Rows are points. Each copy is the shape, with its points in the same order, stretched, turned, moved and blurred by noise. Say if it was mirrored as well.

Shape (8 x 2)
[[-1.9  0.1]
 [-2.0  6.3]
 [-0.1 -2.6]
 [-4.0 -0.5]
 [ 2.8 -0.8]
 [-3.8  6.5]
 [ 2.5 -0.9]
 [-1.0  6.4]]
Copy 1 (8 x 2)
[[ 1.8 -2.0]
 [ 4.4  4.6]
 [-0.2 -3.5]
 [ 4.0 -2.5]
 [-3.0 -0.7]
 [ 6.2  3.2]
 [-1.5 -1.7]
 [ 2.8  4.0]]
Copy 1 is: mirrored
Copy 2 (8 x 2)
[[-1.4  2.6]
 [-7.9  0.2]
 [ 2.5  2.5]
 [-2.1  5.2]
 [ 2.5 -1.3]
 [-8.8  1.4]
 [ 2.2 -0.8]
 [-7.7 -1.0]]
Copy 2 is: mirrored

Shape (8 x 4)
[[ 0.4  0.9  5.8 -2.5]
 [ 1.0 -7.9  0.9 -1.8]
 [-5.5 -0.3  4.7 -0.8]
 [-3.4  6.7  0.2 -2.9]
 [ 3.3 -5.2  4.4  2.2]
 [ 0.3 -2.5  3.1  0.3]
 [-1.2  0.0  0.8 -1.2]
 [-1.3 -1.6 -8.0 -1.8]]
Copy 1 (8 x 4)
[[-0.3 -2.6  2.8 -4.9]
 [ 4.5 -1.1 -5.2 -3.4]
 [-1.1 -5.5  2.8 -1.5]
 [-7.4  0.6  3.6 -1.1]
 [ 6.7 -1.3 -0.1 -3.3]
 [ 2.9 -2.5 -0.7 -2.6]
 [-1.6 -1.1 -0.7 -1.1]
 [-2.4  3.1 -6.5  2.6]]
Copy 1 is: only turned
Copy 2 (8 x 4)
[[ 3.3  2.4  6.5  3.0]
 [ 1.7 -6.1  6.7 -2.7]
 [-3.6  0.8  6.2  2.3]
 [-2.4  7.0  0.8 -0.8]
 [ 4.6 -5.9  5.2  3.4]
 [ 1.9 -2.5  4.6  1.5]
 [-0.1  0.4  3.2 -0.9]
 [-2.9 -2.2 -1.3 -8.4]]
Copy 2 is: only turned
Copy 3 (8 x 4)
[[  0.4  -1.1   4.4  -1.6]
 [ -3.5  -7.4  -0.4   3.9]
 [ -5.5   1.2   2.6  -3.0]
 [  1.9   2.4  -1.4  -8.8]
 [ -1.5  -1.5   1.6   6.0]
 [ -2.1  -1.3   0.7   1.1]
 [ -1.2  -1.3  -1.2  -2.4]
 [ -0.9  -5.0 -10.2  -3.2]]
Copy 3 is: only turned
Copy 4 (8 x 4)
[[ 1.6  5.3  3.8 -2.4]
 [ 4.3  4.9 -5.5 -2.0]
 [-3.3  5.6 -0.1 -4.8]
 [-2.9 -1.7  4.3 -4.4]
 [ 2.6  6.4 -1.8  2.8]
 [ 1.0  4.7 -1.0 -0.3]
 [-0.2  1.6  0.1 -2.0]
 [ 0.7 -4.1 -4.9 -4.2]]
Copy 4 is: mirrored

Shape (9 x 6)
[[ 0.3 -2.3 -3.4 -6.2  3.5 -2.2]
 [ 1.8 -1.6 -9.3  1.4  1.5  4.7]
 [ 4.4  2.2  5.3 -0.2 -6.1  2.4]
 [ 0.6  1.7 -2.7 -0.2 -0.7  0.8]
 [-4.7  0.7  0.8  0.0 10.5 -3.5]
 [-4.2 -1.9  3.3 -1.8 -1.0  5.2]
 [-5.4  0.4 -0.8 -3.6 -6.6 -1.8]
 [ 4.6  2.0 -0.8  1.5  0.3  3.9]
 [ 3.1 -2.6  6.8  2.7 -1.6  1.1]]
Copy 1 (9 x 6)
[[ 2.6 -1.4 -5.6 -3.9  5.3  1.9]
 [-1.9  3.8 -6.9 -2.6 -1.6  6.1]
 [ 3.1  5.5  5.1  1.7 -3.3 -4.8]
 [-1.1  3.3 -1.2  0.2  1.0  0.6]
 [ 0.4 -3.3 -0.2  5.0  8.0  5.6]
 [-0.7 -2.2  4.5 -1.3 -1.2  1.1]
 [-4.5 -1.0  0.8 -1.6  0.7 -5.2]
 [ 1.9  5.9  0.5  1.1 -1.1  2.3]
 [ 5.5  1.3  3.3  5.5 -4.5 -2.4]]
Copy 1 is: only turned
Copy 2 (9 x 6)
[[ 2.8 -1.8 -1.4 -4.7  5.7  1.4]
 [ 4.7  3.7 -3.4  2.2  0.7  8.8]
 [ 2.1  1.9  1.5  2.4 -5.9 -6.5]
 [ 0.5  2.7 -2.1  0.9 -0.1  1.9]
 [-5.5 -4.0  1.1  2.1  9.2  3.7]
 [-1.2 -4.6  1.4 -0.4 -4.5  2.1]
 [-3.9  2.3 -1.6 -5.8 -4.3  1.5]
 [ 3.6  1.8 -1.1  5.2 -1.0 -0.2]
 [ 1.1  0.1  7.0  3.4 -2.3 -3.0]]
Copy 2 is: mirrored

Shape (14 x 9)
[[ 7.4  2.6  2.1  1.4 -2.4  2.2 -5.9 -2.7  0.8]
 [ 3.0  4.7  5.2 -2.3 -3.6 -1.1  5.1 -2.5 -1.9]
 [ 2.4 -3.6 -5.5  2.6  1.9 -0.2  0.0  4.2 -1.9]
 [ 3.4  4.6 -4.1 -3.2 -5.3 -0.7  3.6 -3.9  3.1]
 [-1.4 -2.1 -1.9  2.7  0.5  0.9  4.5 -3.3  3.6]
 [-3.1  4.4 -4.0  5.4  0.0  0.7  4.3 -5.2 -2.1]
 [ 1.7 -5.0  2.9  2.8 -3.1 -6.3  3.4  5.5 -0.4]
 [ 5.4  2.0 -2.2  0.3  1.4  3.9 -4.3 -3.5  6.3]
 [-3.2 -1.4 -5.4  4.2 -0.2 -5.0 -5.2  0.5  3.6]
 [ 5.1  1.2  4.5 -4.0  4.6 -2.8 -3.7 -4.4 -2.5]
 [ 2.3  5.1  0.7  6.8  0.9 -0.2  0.1  6.2 -0.1]
 [-3.1  0.6 -1.5 -2.7  1.3 -3.5 -4.4  3.9 -1.5]
 [-2.7  3.4  0.3  4.5  3.4 -4.8 -6.2  5.2  2.2]
 [ 1.5 -4.1  1.5  5.4  0.0  2.8 -4.8  4.5 -2.5]]
Copy 1 (14 x 9)
[[-0.1 -1.2  1.5 -0.8 -4.1  3.6 -5.3 -5.0 -7.9]
 [-0.1  6.5  8.8 -1.1 -6.3  0.5  1.7  0.6 -0.5]
 [-0.4 -5.1 -0.6 -0.5  1.7 -3.3  3.2  0.1 -2.9]
 [ 0.5  3.7 -1.4 -1.2 -9.8  3.0  2.8 -0.3 -0.6]
 [-0.9 -1.3  2.6  5.1 -2.5  3.6  4.0 -0.9  4.4]
 [-6.7  3.3  1.1  6.1 -3.5 -1.5  3.1  2.5  0.4]
 [ 1.7 -3.9  8.5 -1.9 -2.0 -8.2  2.5 -2.0  4.6]
 [ 1.8 -1.6 -2.2  2.2 -2.4  8.6 -4.5 -4.1 -5.3]
 [-3.3 -3.6 -4.3  0.9 -0.9 -2.5 -3.8 -1.7  4.9]
 [ 0.0  5.5  6.1 -3.6  3.0  2.2 -3.1 -5.6 -2.4]
 [ 0.5 -2.1  4.5  3.0 -0.2 -4.3 -3.4  4.8 -4.1]
 [-2.3 -1.0 -0.1 -6.4  1.6 -1.4 -3.0  1.2  2.3]
 [-0.7 -2.7  0.7  0.0  2.9 -2.5 -8.4  2.2  2.3]
 [-3.0 -9.1  4.5  0.2  1.2 -1.3 -2.2 -2.3 -3.5]]
Copy 1 is: only turned
Copy 2 (14 x 9)
[[ -0.7  -1.6  -3.5   0.6  -2.9   2.1  -7.3   0.5   2.8]
 [  6.1   2.5   0.1  -3.6  -4.3  -1.6  -1.5  -1.7  -0.3]
 [ -1.4   0.8  -3.8   2.2   3.5   1.6   5.0   1.5   0.3]
 [ -0.3   2.8  -3.2  -4.8  -7.6   3.7   2.1  -3.0   1.8]
 [ -1.9  -0.4   2.0  -0.8  -0.7   0.1   5.1  -5.1   1.7]
 [ -1.8   2.1  -3.1   3.5  -5.2  -4.9   5.2  -5.8   0.8]
 [  2.3   7.4   5.7  -0.3   5.9   1.6   1.6   1.6  -2.4]
 [ -4.5  -3.8  -3.5  -1.7  -2.9   3.0  -2.3  -1.6   6.8]
 [-10.8   5.2  -0.2   0.1   2.4  -0.4   1.1   0.2   0.5]
 [  0.3  -1.2  -5.2  -6.1   3.8  -2.5  -6.6  -0.7  -0.6]
 [  0.7   5.0   0.0   5.1   0.2  -3.6   1.1   3.1   6.4]
 [ -5.3   2.2  -2.9  -3.7   2.2  -3.7   0.9   5.1  -2.1]
 [ -7.6   6.0   0.2   0.9   4.2  -6.2  -1.7   4.3   4.2]
 [ -1.2  -2.2   0.2   5.5   3.0  -0.8  -0.9   4.3  -0.5]]
Copy 2 is: mirrored

Shape (17 x 12)
[[-5.9 -4.1  0.1  3.6 -1.6  2.2 -4.0  1.5  2.4 -2.4 -1.4  2.6]
 [-3.0  5.3 -3.4 10.9  3.1 -3.8 -0.8  2.8 -1.8 -3.9  1.6  1.0]
 [ 3.8 -0.6  1.8 -0.9 -0.5  4.7  5.3  2.0  7.0 -1.4 -2.7 -6.7]
 [-3.6  3.1 -1.8 -2.6 -1.1  1.4 -5.9  3.1 -1.1 -5.0 -1.5  2.4]
 [-3.0 -2.0  2.6 -0.1  3.1 -1.2  1.6  4.4 -3.6 -4.1 -3.2  1.7]
 [-1.5  0.6 -3.5  5.2 -1.0 -5.8  0.6  4.8  4.1 -0.9 -1.2  3.9]
 [ 4.7 -2.8  0.5  4.2  0.5 -1.0  3.0 -3.3  2.4 -0.8 -4.7 -6.3]
 [-5.3  1.0  1.1 -0.6  1.9 -5.9 -4.9  2.8  1.2 -0.4  1.5 -3.6]
 [-8.5  0.7 -2.3  0.4 -0.9 -1.4 -0.7 -0.8  0.2 -1.5 -7.2 -0.8]
 [-2.6 -2.7 -1.1  1.1  0.0 -0.7 -7.6  7.5 -2.6 -2.6 -3.9  0.6]
 [-3.2  0.0  5.7  0.2  0.7  0.3 -5.5  1.2  0.4  1.5 -3.0  2.1]
 [-1.3 -0.6 -4.7  4.9 -0.3 -5.6 -2.2  2.6 -2.4 -1.4 -0.2  1.3]
 [ 0.6  0.0 -5.8  7.0  4.1 -1.2  0.0  2.0  0.3  4.0  1.7 -3.4]
 [ 8.9 -2.4  2.4 -5.1 -1.5  4.1  3.9 -5.3  5.3 -1.4 -0.3 -3.4]
 [-2.8 -5.0 -4.0  4.0  5.2 -1.5  0.2  1.6  0.8 -3.5  1.4  0.5]
 [ 5.3 -0.8  1.6 -5.0 -0.8  4.8  5.5 -2.6  3.6  6.7 -1.3 -3.9]
 [ 2.9 -5.4  2.5  0.8 -5.5  3.6  7.6 -1.7  0.7  0.3  1.2 -7.0]]
Copy 1 (17 x 12)
[[ 0.4 -4.8 -1.6  1.3 -0.7  1.6 -0.6  1.9  1.5 -6.4  1.2  3.8]
 [-0.3  3.8  1.9  7.4 -2.8 -7.0  1.7  1.5 -2.3 -5.4 -2.9 -0.4]
 [-7.6  3.9  0.3  0.6  3.2  3.7  2.1 -0.4 -1.0  1.9  2.8 -5.2]
 [ 2.1  1.6  1.7 -1.7 -4.7 -1.3 -5.3  3.0  4.5 -5.6 -2.4  3.2]
 [-2.1 -4.5  3.8 -0.4 -0.6 -1.7 -0.9  4.8  5.5 -1.3 -4.8  0.0]
 [-3.5 -1.6 -4.2  5.2 -4.0 -4.0 -1.7  3.5 -0.2 -0.9 -1.7  1.0]
 [-3.9 -0.9 -1.7  3.6  6.1 -0.2  0.3 -1.9 -5.1  0.4 -0.1 -7.9]
 [-5.2 -1.6  4.4  1.0 -0.3 -3.2 -6.5  0.9 -0.7  0.5 -1.2  4.7]
 [-3.1 -4.2 -0.4  3.2 -4.4  2.4 -4.7 -4.3  0.5 -1.4 -7.2  1.6]
 [ 0.2 -2.1  2.2  4.4  1.1  0.1 -7.3  4.7  5.2 -4.6 -1.8  3.1]
 [ 0.8 -3.4  1.3 -2.5  0.9  2.4 -3.0  5.1 -1.8 -0.9 -4.6  4.6]
 [ 0.9 -1.8 -0.6  5.2  0.1 -5.9 -3.9  1.7  1.2 -2.1 -1.3  0.6]
 [ 0.4  2.8 -0.4  9.4  5.0 -3.6 -0.9 -1.8 -2.2 -1.1  1.1 -0.3]
 [-1.3  3.0 -2.6 -7.4  5.6  1.1  2.1 -1.7 -2.2  0.6  3.6 -8.4]
 [-1.1 -3.4 -0.5  3.2  2.4 -5.8  0.9 -1.6  2.8 -5.4  1.4  1.3]
 [ 0.7  1.8 -0.1 -2.3  6.1  4.0  1.7 -2.6 -0.9  7.7  1.4 -4.4]
 [-0.4 -2.7  4.7  0.0  4.9  2.4  3.4 -1.1 -1.2  4.2  7.0 -9.9]]
Copy 1 is: mirrored
Copy 2 (17 x 12)
[[ -0.8   3.2   2.0  -1.9  -4.2   3.6  -5.0   5.2   1.7  -2.4   3.9  -2.1]
 [ -3.2   3.1 -11.1  -2.6   2.6  -0.9  -2.1   5.9   3.5  -2.6   5.5   8.4]
 [  3.1  -0.5   0.4  -2.2  -1.0   3.9   6.2   2.3   1.8  -0.1  -7.9  -5.2]
 [ -0.1   3.4  -0.1  -6.5   0.0   4.6  -4.6  -1.0  -7.7  -2.2   3.4   1.1]
 [ -6.5  -0.6   2.0  -4.9  -3.3   1.1   3.0   1.6  -1.7  -1.1   1.1   3.4]
 [  2.4  -1.8  -1.8  -3.8  -2.0   3.9  -2.1   3.6   6.3  -0.9   3.4   7.9]
 [ -1.6  -3.8  -3.1  -0.9  -0.3  -2.3  -0.6   3.8   4.8   0.1 -10.0  -0.7]
 [  2.8   3.3  -0.1  -7.3  -3.1  -5.6  -1.7   3.7  -2.0   4.5   2.9   4.2]
 [ -3.7  -0.7  -2.9 -11.5  -3.8   4.3  -5.7   3.1  -0.7   2.3  -0.1   0.1]
 [ -0.5  -2.1   2.0  -1.4  -5.1   1.3  -4.5   6.0  -7.0  -1.4   2.6   4.5]
 [ -3.6   3.8   3.2  -0.7  -3.6   0.8  -3.8   1.4  -3.2   4.5   0.7   0.2]
 [ -0.4  -2.3  -5.5  -2.6  -2.8  -1.6  -4.6   3.1   2.1  -2.3   3.5   7.3]
 [  1.3  -4.8  -8.2   1.6   2.4  -3.2  -1.2   7.1   3.9   1.5   2.3   2.0]
 [  2.4  -0.9   3.1   0.5   2.8  -0.1   3.7  -5.4   2.1  -2.0  -9.2  -8.1]
 [ -2.8  -3.5   0.3  -3.8   1.0  -3.3   0.4   7.1   6.1  -4.0   5.4   0.9]
 [  3.1  -4.1   0.2   1.5   0.7   1.5   4.0  -4.0   1.8   5.6  -5.6  -7.9]
 [  3.3  -1.3  -3.2   0.7  -7.7  -1.1   4.6  -1.1   5.9  -1.7  -5.9  -6.8]]
Copy 2 is: only turned
Copy 3 (17 x 12)
[[ -3.2  -3.9  -1.9  -0.5   1.1  -3.8  -2.4   4.6   1.7  -5.2  -1.8  -3.5]
 [ -1.5   2.4  -1.8   6.3  -1.1   3.5   3.0   3.9  -3.6  -4.5   0.9 -12.0]
 [  4.8  -4.5   1.3  -2.2  -1.5   1.5   7.4  -1.4   4.1   5.4   1.6  -1.1]
 [  0.2   1.2   0.2  -2.4  -4.3   3.2  -3.5   2.5  -1.4  -8.9  -1.5  -2.3]
 [  6.2  -1.3   1.8   0.0   0.9  -1.3   1.0   2.5  -6.1  -4.3  -2.4  -0.8]
 [  0.1   2.3  -7.6  -1.0  -0.6  -1.5   3.7   3.5  -2.0  -0.5  -0.5  -4.5]
 [  3.1  -3.2  -2.8   6.2  -1.7  -3.6   6.6  -2.6   1.6   3.3   1.9  -1.3]
 [  1.3   6.0   0.7   1.8   0.2  -3.0  -4.7   1.8   1.4  -1.4   1.2  -4.1]
 [ -2.4   1.5  -0.1   3.1  -2.5  -2.4   1.1   4.5  -0.6  -4.0  -7.0  -1.9]
 [  4.4  -1.6  -2.5  -0.7  -3.9  -0.6  -7.7   2.9  -3.5  -4.6  -1.4  -1.7]
 [ -2.6  -1.5   0.5  -2.7   0.9  -3.8  -4.8  -2.6  -3.0  -1.9  -2.5  -3.7]
 [  1.2   2.2  -6.3   5.7  -1.9   0.1   0.1   3.3  -3.6  -3.3   0.6  -3.1]
 [  0.8  -0.4  -5.3   7.7   2.1   4.3   0.4   1.2   1.8   3.3  -0.2  -5.4]
 [  3.0  -3.7  -1.7  -0.7  -0.2  -0.3   8.0  -6.2   4.2   1.2   5.3   5.2]
 [  3.3  -1.5  -3.1   5.2   4.3  -0.9   1.3   4.9   2.0  -4.8   0.2  -3.1]
 [  0.5  -3.6  -2.1  -1.4   1.4   3.1   5.9  -5.4   2.3   7.5  -0.2   5.8]
 [  2.1  -4.9   0.0   4.2   0.0  -0.9   8.5   1.1   0.3   6.7   6.3   4.9]]
Copy 3 is: mirrored

Shape (18 x 12)
[[ 3.1  4.5 -2.9  4.8 -4.0  4.7  3.1  1.9  1.0 -5.9  0.0 -5.4]
 [ 4.1  2.3 -2.0  2.9 -0.9  0.3 -3.0  5.5 -5.2 -7.3  1.5  3.0]
 [-5.7  4.7 -3.0 -1.8  3.5 -3.7 -2.0 -3.9 -0.3  3.1 -6.6 -4.5]
 [ 0.8 -5.1 -3.8  3.8  1.4  1.4 -3.7 -3.4  5.0  1.6 -2.1 -3.0]
 [ 5.3 -4.0  2.8 -3.6 -3.1  4.5  3.7 -2.4 -3.6 -0.7  0.6 -1.1]
 [ 2.6 -5.3 -0.2  5.7 -1.0  0.8  7.3  4.3 -2.9 -5.1  4.3 -5.5]
 [-0.3 -1.3 -4.1 -4.3 -4.0  5.9  2.3  1.0  4.0  0.1 -1.2 -4.9]
 [-4.3 -7.0  4.5  1.4  4.3  5.7 -0.3  1.3 -1.1 -0.5  3.4 -6.4]
 [ 3.3  4.2  4.7 -3.6  2.5  2.6 -4.6  1.7 -2.6 -4.3  2.7  1.9]
 [ 1.8  4.5  6.1 -2.5 -0.5 -3.2 -2.8  4.2 -6.1  3.3  4.7 -5.5]
 [-5.1 -4.5  0.6  2.0 -0.9 -2.9  2.5  0.4  0.8 -6.7 -0.9 -0.9]
 [ 3.9 -7.0 -2.1 -0.9 -1.9  0.9  4.8  0.9  2.8  2.4  0.2 -5.9]
 [-3.7  3.3 -2.2 -0.9  1.3 -2.6  1.5  6.0 -0.6 -0.6  4.6  1.6]
 [ 1.7  3.9 -2.1 -4.3  4.6  1.1  1.1 -1.8 -0.7 -3.9 -5.7 -3.4]
 [-0.4 -2.4  5.2 -0.7  1.5  7.7 -1.1  1.8 -1.0  1.2  0.1  5.5]
 [-4.5 -0.2  0.2  3.7  3.2  5.4  5.2 -3.9  3.9 -1.3  2.6 -2.6]
 [-1.8 -2.9 -5.5 -2.1 -3.4 -0.2 -1.5 -5.3 -1.8  0.0  0.3 -0.8]
 [ 2.8 -4.0  1.3 -1.9  1.0 -0.5  6.6 -0.4  3.1 -3.1 -4.9 -2.9]]
Copy 1 (18 x 12)
[[  2.9  -1.3  -2.0   2.9   0.6   1.5  -3.5   3.4   4.2  -4.5  -8.2  -5.9]
 [  2.1  -2.8   1.2  -4.9   0.2  -1.7  -4.4   4.4  -2.1 -10.6  -3.1   0.0]
 [ -7.7  -3.1  -5.5  -3.0  -2.7   1.5  -2.1  -5.8   2.0   6.9  -2.3  -0.3]
 [ -0.7  -8.2  -5.1   4.8   0.2  -3.3  -3.4   0.4   4.7   3.0   0.5   1.6]
 [  8.1   3.0   2.1   7.0   1.9   1.5  -3.1  -1.8  -2.0   0.0   1.4  -2.2]
 [  2.7  -2.2   8.7   3.6   6.0  -4.0  -2.1   5.2   1.9  -3.4  -2.7  -7.3]
 [  0.5   3.8  -6.6   7.6   4.4   2.8  -3.9   1.9   2.6   3.0  -1.4  -0.7]
 [ -2.1  -4.4   6.9   5.8   4.9   3.7  -5.2  -0.4   3.2  -0.4   4.4  -1.3]
 [  4.0   2.0   2.2  -4.1  -0.7   4.4  -5.6  -2.2   1.7  -6.8   1.2   3.3]
 [  1.9   2.8   5.8  -5.9  -2.9   3.4  -5.4   0.9   2.3   0.5   5.3  -7.0]
 [ -6.6  -0.8   3.4   4.6  -0.4  -4.0  -3.2   1.3   1.0  -2.3  -3.3   2.6]
 [  3.9   0.0  -0.6   7.0   6.5  -4.1  -3.2   3.2   2.6   5.5   1.2  -3.2]
 [ -4.8   2.0   0.3  -5.5   2.1   1.6   0.8   4.4   1.1  -2.2   1.2   1.1]
 [  0.3   1.1  -3.2  -1.3   3.2   1.3  -5.1  -6.2   2.0   0.3  -6.3   0.4]
 [  4.1  -2.4   1.3   2.3   1.7   8.0  -1.8   0.6  -3.3  -0.6   2.2   8.4]
 [ -1.6  -3.7   0.5   5.2   2.0   4.8   3.1  -2.2   6.0   0.2  -2.1   1.0]
 [ -2.9  -1.2  -4.7   5.7  -2.7  -2.2  -0.7  -1.7  -0.6  -1.3   2.8  -1.4]
 [  3.1   2.0   1.1   5.1   4.9  -3.5  -4.4  -0.9   1.6   4.7  -5.6   2.2]]
Copy 1 is: mirrored
Copy 2 (18 x 12)
[[ -3.4   2.1  -0.6  -1.2  -2.7   2.6   3.8   6.0   0.7  -2.0   3.4   0.1]
 [ -0.2  -1.4   0.7   1.5  -3.4   0.6  -3.6  -1.0  -4.2  -8.2   1.5  -1.2]
 [ -3.6   2.8   2.2   2.2  -0.5  -8.1   2.4  -4.0   2.4   8.1   0.2  -1.9]
 [ -5.6  -1.1   1.6   0.9   1.2   0.9  -1.4   2.5   2.1   4.5  -7.0  -4.0]
 [  2.0  -1.0   5.2  -8.7   2.2   5.1  -1.0  -0.3  -4.1   3.2   2.4  -0.6]
 [  5.7   0.6  -1.6   0.9  -2.6   5.4   0.8   5.8  -7.8   1.4  -1.5  -0.3]
 [ -2.3   2.0  -0.8 -10.0   0.9  -0.4   3.3   2.5   0.6   2.8  -1.0  -2.0]
 [  1.1   8.9   3.4  -1.6   2.9   2.2  -3.6   3.0  -5.1   3.2  -5.6  -4.0]
 [  2.5   3.2   6.3  -3.8   2.5  -1.1  -5.3  -2.5   0.5  -6.8   4.1  -3.4]
 [  7.2   4.6   5.6  -2.7  -5.2  -3.4  -7.8   0.0  -1.0   1.4   4.3  -4.8]
 [  3.0   1.8  -0.1   1.0  -1.2   2.3   5.1  -3.5  -2.1   1.1  -6.0   2.4]
 [  3.3  -3.2   0.5  -5.8  -0.3   1.7   1.0   4.6  -2.4   6.1  -3.6  -2.6]
 [  5.9   2.5  -4.2  -1.4  -0.9  -4.6  -3.5  -2.2  -0.5  -2.5  -0.1   2.0]
 [ -0.3   0.6   4.1  -1.6   3.8  -4.9   4.3  -0.5  -1.1   0.8   3.6  -3.5]
 [ -1.2   3.9   5.6  -6.5   4.6  -0.2  -6.9   0.2  -2.4  -2.1  -2.5   3.0]
 [ -1.5   6.3  -1.7  -0.5   5.4   2.1   1.7   2.7   2.0   3.7  -1.2   2.7]
 [ -3.2  -0.9  -1.1  -3.4  -0.4   2.1   0.4  -5.6  -1.0   5.5  -1.2  -1.7]
 [  4.5  -3.2   4.1  -3.7   2.8  -0.1   5.7   1.6  -1.4   3.8  -1.9   0.5]]
Copy 2 is: mirrored
